Each row of a before or after table is a point. The points were changed in one or more steps. Then noise was added and the rows were shuffled. The steps act on columns, c1 being the first. Name the steps. A step turns or swaps two columns, mirrors them in a line or flattens them onto one, adds a multiple of one to another, or multiplies or shifts one. Angles are multiples of 10 degrees, from the lower column toward the higher: turns from -170 to 170, lines from 10 to 170 but not 90. Use the fewest steps. Two steps may share a column if one is a turn and the other turns, adds or multiplies; they go together, in the order done. Otherwise the lowest column goes first.

Before (8 x 3):
[[ 1.3 -1.7 -3.4]
 [-3.4 -1.1  1.0]
 [-2.2  1.8 -1.4]
 [ 0.4  3.9 -3.6]
 [ 7.2 -1.9  4.0]
 [ 1.2 -0.9 -2.4]
 [ 3.2  8.2 -1.0]
 [ 0.1  1.5  2.1]]
After (8 x 3):
[[-0.1 -3.3 -1.5]
 [-1.6 -1.4  2.7]
 [ 3.6 -0.8  1.5]
 [-3.9  6.7  5.4]
 [-9.1 -5.9 -1.2]
 [ 0.1  1.8 -3.0]
 [ 0.5  2.5 -4.1]
 [-3.6 -3.5 -4.7]]
Steps: multiply c2 by 1.3; turn c1 and c2 by 140 degrees; multiply c3 by 1.3

Before (11 x 8):
[[-0.3 -1.2  2.4 -1.0  2.2  4.4 -1.6 -1.2]
 [ 4.5 -4.7  1.5 -0.7 -1.6  2.9 -2.7  2.9]
 [ 0.6  0.7  1.2  4.6  3.1  6.9 -4.1 -0.4]
 [-3.0 -1.2 -5.5  4.6  3.0  6.1  1.0  0.1]
 [ 1.5 -5.6 -2.0 -5.7  0.1  2.8 -1.8  3.2]
 [ 1.8 -2.1 -0.8  1.5  5.3  4.9  2.3  2.2]
 [ 1.1  4.0 -5.0  4.0 -1.5 -1.3  1.0 -0.9]
 [-2.5  2.1 -4.2  8.2 -3.6 -1.0  5.6 -3.4]
 [ 1.8 -2.4 -2.9 -2.0 -4.4  8.7  1.2  5.5]
 [-1.7  3.8 -3.8  1.2  1.0 -2.1  5.9 -1.8]
 [-2.0  0.7  0.6  2.9 -1.4 -1.2 -0.3  4.2]]
After (11 x 8):
[[-2.8 -1.1 -3.3  1.2  5.2 -2.2 -0.4  6.9]
 [ 0.8 -0.8 -6.6  4.2  3.7 -1.5 -8.7  4.7]
 [ 3.0  1.0  2.7  8.7 -3.9 -3.7  7.7  1.9]
 [ 1.5  1.9  0.5  2.4 -1.5  1.7  0.4  9.0]
 [ 0.2  2.7 -2.1  4.7  2.8 -7.4 -1.4  5.0]
 [-3.1 -1.5 -6.0 -1.8 -3.9 -7.2 -3.1 10.0]
 [-5.8 -2.5 -3.8 -1.0 -0.9  0.4 -4.9  8.2]
 [-0.6  1.7 -5.1 -1.0  2.7  0.0 -5.0  3.5]
 [ 3.0 -1.8  3.0  4.0 -1.9 -3.5  3.7  4.4]
 [-5.5 -0.1 -1.0 -6.1 -0.4 -3.2 -3.0  8.2]
 [ 4.3  0.1  3.7  1.2  0.6 -2.4  8.7  3.5]]
Steps: turn c1 and c2 by -110 degrees; turn c3 and c6 by 120 degrees; add 0.7 times c3 to c7; shift c8 by 5.0

Before (12 x 14):
[[ 2.7 -3.3 -3.6 -0.6 -1.0  1.6  3.8 -0.6  7.0 -1.0  1.0 -1.1  1.7  7.0]
 [ 2.2 -1.3 -2.5 -2.7 -1.1  4.2  2.1 -3.4  3.3 -1.7 -0.1 -7.5 -0.8  5.5]
 [-1.6 -1.7  1.8 -6.2 -4.1 -1.1  0.0 -0.5 -1.8  1.6  6.9  1.2  3.9 -1.8]
 [-2.5 -1.4  1.4  1.6 -0.4 -5.6 -2.9 -3.3 -0.1  0.3  4.4  0.6  3.2  2.5]
 [ 2.8 -0.8  3.7  4.0 -0.1 -0.7 -0.4  2.9  5.6  1.5 -1.0  0.5  3.5 -3.5]
 [ 6.0  0.8  6.1  2.9  0.5  0.7  0.4  4.2 -0.2 -2.7  1.1  3.2  1.8  0.1]
 [ 2.8 -4.1 -3.2 -2.4 -1.3  4.2  1.9 -5.8  5.4 -3.6  1.6 -2.3 -3.4  1.7]
 [ 1.5 -2.3  2.7 -2.2  1.1  4.4  5.9 -5.3  3.8  0.4  1.2 -2.1 -1.2  6.5]
 [-2.6  2.8  1.7  0.3 -4.0  0.7 -4.9 -0.6  1.5  1.0  6.1  2.4 -1.6  0.7]
 [ 0.1  5.1 -0.4  0.2 -2.0 -0.2 -0.3 -2.9  0.5 -0.1  5.9  2.2  2.4 -1.7]
 [ 6.1 -1.0  3.6 -0.2  1.5  1.8 -3.6  1.2  0.5  3.3 -3.3  4.8  5.0 -2.1]
 [-4.8  2.6  4.3 -5.6 -0.8 -2.9 -2.1 -1.5  0.5 -2.5  4.4  3.1  4.0  0.7]]
After (12 x 14):
[[ -1.7  -2.7   3.4 -16.5  -4.2  -1.0  -0.1  -0.3  -2.8   1.7   7.0   4.1
    2.4  -3.0]
 [  0.2   5.0   2.5  -8.5  -2.2  -0.3  -0.3  -2.8   0.9   0.4   6.0   5.0
    0.0  -2.3]
 [  6.1   5.0   0.7   1.2   0.5   0.7   0.4   3.8  -0.2  -3.5   1.1   6.2
    6.4   0.4]
 [ -4.9  -0.7   3.2 -12.3  -0.7  -2.9  -2.0  -2.0   0.8  -2.2   4.5   6.2
    5.0   0.4]
 [  2.7  -1.6   2.4  -2.2  -1.0   1.5   3.8  -0.8  11.1  -0.9   1.1   2.0
   -3.2   6.7]
 [  2.7   0.9   2.9   5.5   0.1  -0.7  -0.5   3.0   8.8   1.1  -1.0   3.5
    4.1  -3.6]
 [ -2.4  -3.1   3.0  -5.0  -0.5  -5.6  -2.9  -3.2  -0.2   1.0   4.5   3.9
    1.8   2.4]
 [ -2.7   1.0  -1.8  -8.7  -4.1   0.8  -4.9  -0.5   2.4   1.1   6.1   5.3
    1.3  -0.4]
 [  2.6  -2.0  -2.9  -4.7  -1.2   4.3   2.0  -6.3   8.5  -2.7   1.6   0.7
   -3.7   1.3]
 [  2.3   0.2  -0.4  -2.4  -1.2   4.2   1.9  -3.7   5.3  -1.1   0.0  -4.6
   -2.6   5.1]
 [  1.5  -1.2  -1.7  -4.0   1.1   4.3   5.8  -5.2   6.1   1.4   1.2   1.0
    2.5   6.8]
 [  6.3   3.2   4.4   4.7   1.5   1.9  -3.7   1.8   0.8   3.1  -3.3   7.7
    4.2  -1.6]]
Steps: add 0.7 times c1 to c2; mirror c3 and c13 in the line at 50 degrees; add -1.5 times c11 to c4; add 0.3 times c5 to c14; turn c8 and c10 by -10 degrees; multiply c9 by 1.6; shift c12 by 3.0

Before (12 x 24):
[[ 5.3 -0.7  0.9 -2.7  4.0 -4.4 -2.2  0.0  6.6  5.6 -2.9  0.7 -1.1  1.3
  -1.9 -2.9 -8.9 -1.3  4.4  0.0 -0.7 -4.5 -0.9 -2.6]
 [ 4.5  0.9  0.5  6.6 -3.6 -1.2  1.0  1.9  2.6 -5.8  0.8 -6.1 -5.4 -4.9
   3.3 -0.5 -0.3 -3.9  2.5 -1.1 -3.4 -3.5 -0.9  6.9]
 [ 3.7  4.1  4.5  5.9 -4.1 -1.0 -3.3  2.7 -3.1 -1.0  1.6 -2.6 -2.2 -0.5
   1.0 -0.5  0.5 -7.2 -1.9 -3.8 -4.7 -1.4  3.3  3.3]
 [ 2.7  0.2 -2.4 -2.7  3.7 -3.7  1.3 -0.5  3.9  3.3  2.6  2.6 -1.2  3.4
  -2.9 -5.6 -4.9 -3.2  1.6  3.0  1.3 -2.7  0.9  2.6]
 [ 3.2  5.0 -3.8  3.0  0.6 -3.1  5.0  0.6  1.8 -3.4 -2.2  0.0  8.0 -7.1
   2.7 -1.6  3.2  4.8 -3.2 -1.6 -3.1  1.0  2.7 -4.4]
 [ 1.5  5.5  1.9  5.6 -3.4  2.7 -3.1  6.6 -2.2 -1.3 -2.8 -1.2  0.6 -0.1
   6.2  0.3  3.0 -4.9 -0.1  0.1  0.2 -1.2 -0.9  4.0]
 [ 0.5  4.0  2.4  9.5 -3.9 -2.6 -2.8  2.0 -2.7  1.0 -0.3 -3.4 -1.0  0.5
   2.1  1.3  0.1 -3.1 -3.2  0.8  0.2 -7.9  0.1  4.4]
 [ 7.2  0.7  1.2 -1.7  4.8 -0.8 -1.0 -0.3  2.2  2.8 -1.8  5.5 -1.1  5.2
  -7.5 -4.8 -6.9  3.4  5.8  1.8 -1.3 -5.3 -0.6  1.9]
 [ 0.9  2.1  3.4  7.5  1.1 -2.0  5.7 -1.2  0.8 -3.2 -1.1  2.6  7.2 -9.4
   3.7 -0.5  1.5 -0.3  0.0  1.5 -3.2  2.7  0.1 -1.4]
 [ 2.9 -3.7 -0.1 -3.3  4.1 -0.3  0.8  0.8  2.1  5.1  0.8  2.3 -3.9  0.7
  -4.3 -0.4 -3.7 -0.9 -0.3 -4.8  1.3 -6.3 -3.3  1.4]
 [ 2.9  0.4 -2.8  6.7 -2.7 -1.7  5.3 -3.5  4.1 -1.2 -6.8  3.0  5.7 -6.3
   1.6 -4.6  3.6 -0.7 -0.9 -1.9 -2.9  1.3  1.6 -1.4]
 [ 6.7  2.8  0.0 -1.1  2.5 -0.4 -0.2 -4.1  5.0  8.5  2.6  1.3 -2.7  1.6
  -2.3 -3.1 -4.6  1.8  3.1 -1.1  0.4 -2.1 -2.9  1.9]]
After (12 x 24):
[[ 3.6  0.6 -2.4  6.8 -2.3 -2.1  4.8 -3.4  3.7 -1.3 -7.4  3.4  5.5 -6.2
   1.3 -4.4  5.3  1.4 -1.9 -1.8  1.6  1.4  1.5 -1.1]
 [ 4.9  1.0 -0.4  7.2 -3.9 -1.0  1.0  1.9  2.4 -5.8  0.6 -5.2 -5.8 -4.4
   2.5 -0.1  1.8 -2.5  3.3 -1.0  1.5 -3.6 -0.6  7.0]
 [ 3.1 -3.3  0.5 -3.4  4.1  0.0  0.9  1.1  2.5  5.2  0.0  2.3 -4.9  0.7
  -4.0 -0.4 -2.1 -0.2 -0.9 -4.3 -1.5 -6.3 -3.6  1.5]
 [ 3.0  5.5 -3.4  4.8  0.7 -3.1  4.6  0.8  1.6 -3.2 -2.0  0.2  8.3 -7.6
   2.5 -1.3  5.8  5.1 -3.7 -1.8  0.0  1.3  2.7 -4.1]
 [ 3.7  3.9  4.5  7.9 -4.5 -1.0 -4.2  3.0 -2.9 -0.4  1.5 -2.1 -2.3 -0.8
   0.9 -0.3  2.6 -8.3 -0.8 -4.3  1.0 -1.2  3.4  4.3]
 [ 1.3  2.0  3.4  7.4  1.4 -1.5  5.8 -1.4  1.1 -3.8 -1.3  2.7  7.1 -9.1
   3.6 -0.1  2.5  0.1  0.9  1.8  2.4  3.1  0.3 -1.2]
 [ 7.2  0.7 -0.2 -0.4  4.6 -0.2 -0.6  0.2  1.6  3.0 -2.1  5.6 -1.5  5.2
  -7.0 -4.7 -5.0  5.2  6.2  1.3 -1.9 -4.9 -1.2  2.1]
 [ 1.0  5.6  2.1  4.5 -3.6  2.1 -3.0  6.9 -2.3 -1.4 -2.7 -0.8  1.0 -0.4
   6.0  1.1  4.6 -6.3  0.2  0.1  3.9 -0.8  0.2  3.8]
 [ 5.1 -1.0 -0.1 -1.6  4.1 -3.8 -2.4 -0.5  6.4  6.0 -2.4  1.1 -1.6  1.0
  -1.5 -3.0 -6.8  2.6  4.4  0.6 -2.3 -4.8 -1.2 -1.8]
 [ 6.6  2.9  0.2 -1.2  2.4 -0.6 -0.4 -3.6  5.0  8.9  2.6  1.4 -2.7  1.6
  -2.5 -2.7 -2.6  4.2  2.7 -1.0 -1.1 -1.9 -2.4  1.7]
 [ 0.5  4.0  3.2  7.1 -4.0 -2.7 -3.0  1.7 -2.2  1.4 -0.4 -3.2 -0.2  0.9
   1.5  0.8  2.1 -3.7 -2.8  0.9  5.4 -8.0 -0.1  4.2]
 [ 3.0  0.1 -2.8 -2.9  4.0 -4.2  1.1 -0.6  3.7  2.7  2.4  2.8 -1.4  3.1
  -2.2 -6.0 -2.2 -1.2  2.0  2.9 -1.3 -3.2  0.7  2.8]]
Steps: turn c3 and c19 by 10 degrees; turn c4 and c21 by 40 degrees; add 0.5 times c9 to c18; shift c17 by 2.0
